Every row gives one point. Two turns around zero, p and q, are shown by what they do to some points. Write where each new point lands after one turn and then the other. Backwards means that the second turn is done in reverse. Each puzzle has new turns, and all numbers are rounded.

Turn p:
[-12  -2  12] => [15 -4 -6]
[ -6 -19 -36] => [-30   5 -27]
[ -6  23 -10] => [ -9 -23   8]
[-11  27   0] => [  1 -27  10]
[ 35 -28  34] => [23 49 16]
Turn q:
[-11 -42 -32] => [-26 -22  42]
[  9   6 -11] => [  5 -14  -4]
[-7 34 25] => [  6  23 -36]
[ 9  2 17] => [15 12 -2]
Where do these land?
p, then q: [-6 -7  4] => [ 3 -9 -1]
p, then q: [  3  -8 -48] => [-48   0  -6]
q, then p: [35 12 -4] => [-15  33   9]
p, then q: [15 16 27] => [29 20  0]
q, then p: [-39  13  -3] => [ -6 -33 -23]
p, then q: [ -9 -24  24] => [ 22 -25 -11]

Turn p:
[ 10 -15 -15 -20] => [18 -1 24  4]
[ 8 21 12  1] => [ -7   5 -16  18]
[-10  21 -37   6] => [-23  31  20  -3]
[-11   2  14 -27] => [ -6 -26   8  17]
[  2 -29  26  41] => [ 17  -9 -37 -38]
Turn q:
[-6 -4 -6  7] => [  5   3 -10  -1]
[-15 -30  -4  -4] => [  2 -23 -25  -1]
[-15   7  -5  36] => [ 23  25 -16  13]
[ 38  10 -23 -24] => [-13   1  26 -42]
[-25  -8  19 -29] => [-29 -22  -9  21]
[37 31 24 20] => [20 20 49  9]
[-14  -6  -6  -6] => [ -8  -3 -15   0]
Where do these land?
p, then q: [-48  -6  12  -1] => [-17 -32 -33  11]
p, then q backwards: [ 32   9  -8 -20] => [-4 12 24 28]
p, then q: [ 30  -9 -25   7] => [-3 15 37 -3]
q, then p: [-18  30  10  -1] => [-30  10 -18  -6]
q, then p: [  4 -24  10  15] => [28  9 -1 -5]

Turn p:
[ 10  15  30   3 -21   9] => [ 15  -7 -23  20   7  24]
[ 18 -26  -3 -12  -4 -12] => [ 14  11  17 -21  13  10]
[  6  10  14  -1 -19  -4] => [ 11 -12 -13   3   3  16]
[ 6  3 -2 16 21 18] => [-21  19   1  16  -5   0]
[ -5  -3 -18 -31  12  -9] => [ 11  -9  31  -7  -8 -16]
[-13  14 -34   3   0  -8] => [-24 -23   9 -12 -10 -13]
[  1 -21   6   3 -18   5] => [ 7  5 -8 -8 25  2]
[ -8   0 -23  -7  15 -31] => [ -3  -6  17 -28 -24 -13]
[-14   7  30  26  15  30] => [ -9  23 -32  35  -2  -9]
Turn q:
[ 16 -13  10  -4 -15 -15] => [27 -2 -5 -2 13 -7]
[ -6   2  17 -21  48 -16] => [-19  11  43 -19  23 -12]
[-23   4 -24  14  -1   3] => [-11  -9   0  -4 -31  14]
[ 18  16  14  11 -36   1] => [ 11  -8 -43   0  12  -5]
[-22   4  -6 -12   3  13] => [-18 -14  11  12  -6   6]
[ 15 -11  13  16 -15   7] => [ 17  11 -20   5  10  12]
[  2  -2 -22  -4  16   7] => [ -7  11  13   8 -18  -7]
Where do these land?
p, then q: [-17  11 -12   4  17 -22] => [ 19 -30  -3   2   2  -4]
p, then q: [-17  30 -11  24 -40 -18] => [ 23  -9  33  32 -31  13]
p, then q: [-16   1  15   2 -11   4] => [  9  11   4  -4 -18  -8]
p, then q: [  3  -3  -2 -13  28  27] => [ -7   2 -19 -31  12  12]
q, then p: [ 11 -27 -11 -14  11   3] => [  2   7 -20   7 -10  27]
q, then p: [ 24  -7   8 -20   1   0] => [ -5  12  -2  -8 -26  13]
q, then p: [12 -5 13 16 -6  6] => [-17  -4  15  10  -6   3]

Turn p:
[ -1  11  -3 -13  -8   6 -17 -11] => [-13   8 -11  13  -6  -9  -6 -11]
[  7  -7   2   9 -33  11 -11  17] => [ -2  30  -4 -16 -14 -14  -1  16]
[-30   1   6  28   8 -10  28 -12] => [ 13 -23 -13  -2  13  14  38  12]
[-34 -38  28  48 -13  -6   1 -16] => [ 23 -15 -22 -40 -21  -8  53   1]
[ 11  21 -17  -2   9  -7  32 -22] => [ 12 -12   3  31  34  -3   2   4]
[-14  15  -4  -8  -2  22  24   0] => [-10  -9   1  26  -2   3   8  25]
[  6   0  -1 -21  20 -39 -25  21] => [-16   9  15 -19  13  27 -19 -35]
[ 17   8 -22 -10  14  13 -22  17] => [  2  13   2  11 -11  14 -38  -4]
[ 34   9  20 -18  16  -7 -12   3] => [-14 -11  10 -12  14 -13 -36 -14]
[  3 -20  -8 -13 -10  16   1   3] => [  3   9  18   7 -21  -9   1   3]
Turn q:
[  6 -26  -1 -26   9   4   1  42] => [ 20   0   5  30 -37  -2  -7 -22]
[ -8   7 -10 -31  -3  16 -11  23] => [ 31  11   5  20 -15  -9  15   7]
[  2  -3  16  30   2  21  -7 -33] => [ -3 -17  10 -29  36 -10 -11  -6]
[-15  -2  -9  18   4   4  18 -27] => [-22 -16  13 -15  16   7  17   1]
[  8  16  -8  46 -10   3   5 -18] => [ -8 -14  -3 -24  33  29  -9  12]
[ 21  10  -1 -34   8  -9   8  11] => [  9  27 -11  -5 -31  -1   7  -7]
[ -4   3 -14  35  14  -4 -20 -34] => [-14 -34  -3 -30  17  -4  -6  25]
[-11   8  17 -20   9 -11   1  31] => [  7  11 -24  28 -12  -9   9 -13]
[  2 -13   9 -18 -32 -24   3   5] => [-18  31   9  23  -7  -2 -17   5]
Where do these land?
p, then q: [ -6  -1   3   4 -21 -20  -7  13] => [ 4 13 -7 -3 -2 -1 29  0]
p, then q: [ 24 -17   8 -10   1  -8  18   5] => [ -7  10 -18   2  -4 -22 -11 -18]
q, then p backwards: [-15  18   9 -29  19  -4  35  -5] => [-35 -12   1  -5 -30 -19 -11 -18]
q, then p: [ 18  -3  16  -6  10  -2 -21  -1] => [ -3  20  -1   1   9  -1  -8 -25]
p, then q: [-22  21   9  13 -24   7  19   2] => [  1 -11  -6  22 -12  29  21  -7]
p, then q backwards: [-16  21 -15 -23 -33  25  -1 -17] => [-30  -1  10 -29 -11 -35   1  15]
q, then p: [ 38  11 -26  25   9 -19   6 -19] => [-30  18  18  23 -39   2  -9   3]
p, then q: [ -2  -8 -14 -10  13  11  -2  33] => [ 29   9   3  10  23 -10  -9  -4]
p, then q: [ -4 -41   5  22  20 -23 -18  15] => [ 13  40  29 -21 -10 -19   1 -11]
p, then q: [-16   0   5  12   5  32 -30 -26] => [-13   2  29   5  -3  24 -14  35]

Turn p:
[-15  -7  22 -24   5 -21 -47 -32 -28] => [ 21  34  13   9  10  12  22 -57  -6]
[-7 29 25  3  6 11 25 18 -2] => [ -3 -39  24  -9   2 -12   4   8 -14]
[ 24  17  -4   6 -16 -12 -10 -16 -22] => [ -6  18   0  -5   2  -3 -26 -19 -27]
[-22  -6 -30   0 -19  17   4 -30  21] => [-15  28  -6  34 -15  -6  14  27  -1]
[-20   1 -26   6 -12 -29  25 -37  26] => [ -7   5 -11  61  -3  16 -11  18 -10]
[-26  10   0 -21 -15 -29  25  31  37] => [ -4 -36 -17  19  35  23  22  29 -11]
[ 32 -13  11 -27  11  15 -13  21 -31] => [ 31  13   7 -52   7  -2  -4  -7   3]
[-18 -15 -23  -7  17   6  12   2 -16] => [ 7 13 21  7  9  4 -5 17 27]
[ 33  29 -28  40  17  24  14  27  38] => [-25 -33 -33  -9  -9 -51 -31  29  13]
[-17 -30  11   6   1  17 -13  31 -26] => [-12   5  20 -35   1  18  18  -5  31]
[ 36 -14  43  18   6   3 -24 -15   2] => [ 12  -7 -17 -23 -41   0  -3 -42  -6]
Turn q:
[ 20 -21  30  -7  24 -15  -9 -42  17] => [ -6  41  -5 -22 -13  11   6  18  44]
[-29 -22 -19  -7 -31  -9  19  -6  18] => [  0  -3   3  35  13  30 -24  23 -10]
[ -2 -25  18  -9 -20  31  11 -35  12] => [  5  17  20  -7 -18  30 -41   1  15]
[  8 -13 -14 -39  25   6   7  27 -40] => [-13 -48   1  -9  15  14  22 -30  24]
[ 28   1   1 -14  14  35   9  20 -35] => [  7 -33  21 -20  -7  -7   7 -41  17]
[-31   3 -35  14  23 -23 -15 -13  23] => [-22  14 -15   1  45 -12  -2  34 -12]
[ 19   5  23  11  10  19  30  22 -18] => [ -4 -13  31   6 -28 -19  11 -26   8]
[-27 -15 -16  15 -34 -18 -17   2 -16] => [  8 -27 -21   8  -3   9 -14  36 -24]
[ 21  12  24  29 -20  -8 -39  28  24] => [ 35  23  -2 -14 -24 -10  33  12 -39]
[ 14  37 -39  -5   2  -9  30 -10  -1] => [  9   0 -11  33  33 -31 -11 -23  15]
[-24  37  27  11   8  -9 -26   7  15] => [-21  29 -24 -11 -13 -14  13  -4 -38]
Where do these land?
q, then p: [-22   9 -12  18  11  44 -37  10   1] => [ 40  22  30 -12  27  11  10 -23  -2]
p, then q: [-46 -20  25  23 -38 -25  -6 -16  19] => [-19 -12  38  10 -11 -12 -61   5 -18]
q, then p backwards: [ -5  23 -20   1  11 -10 -38  43 -29] => [  9  35  35 -18 -11   1 -17  29  34]
q, then p backwards: [  3 -40   8 -14 -26 -17  -4  -3  -1] => [ -6 -39   5  -7  -3  -9  31   2  12]
p, then q: [ 19  15 -14 -17   2  24  42  11   7] => [ 12 -28  -1  -2  -8  12  49  -2  -8]
p, then q backwards: [ 21  -5 -32 -13  -1 -23  19 -10 -11] => [-11  -2 -19   1 -29   3  -2 -31  22]
p, then q: [ 39  16 -14 -19 -23   4  20 -28 -11] => [ 19 -34 -34 -19 -12 -19  16 -17  -8]
p, then q: [-13  -9  18  41  24   8  -7   6   1] => [  1  27   4  11  -5  31 -19  27  -5]
p, then q backwards: [-27 -23  19  19 -14 -30 -35  -9  48] => [ -6  19  21 -55   1 -44  12  22 -16]
p, then q: [  6  16   0 -31  34  12  27 -11 -16] => [ 21   8  -2  -9 -29  -6  43   1  19]
p, then q: [23 19 23 -9 20 13 18  7 -9] => [ 16  -9 -11  -8 -17  24  21   6  26]
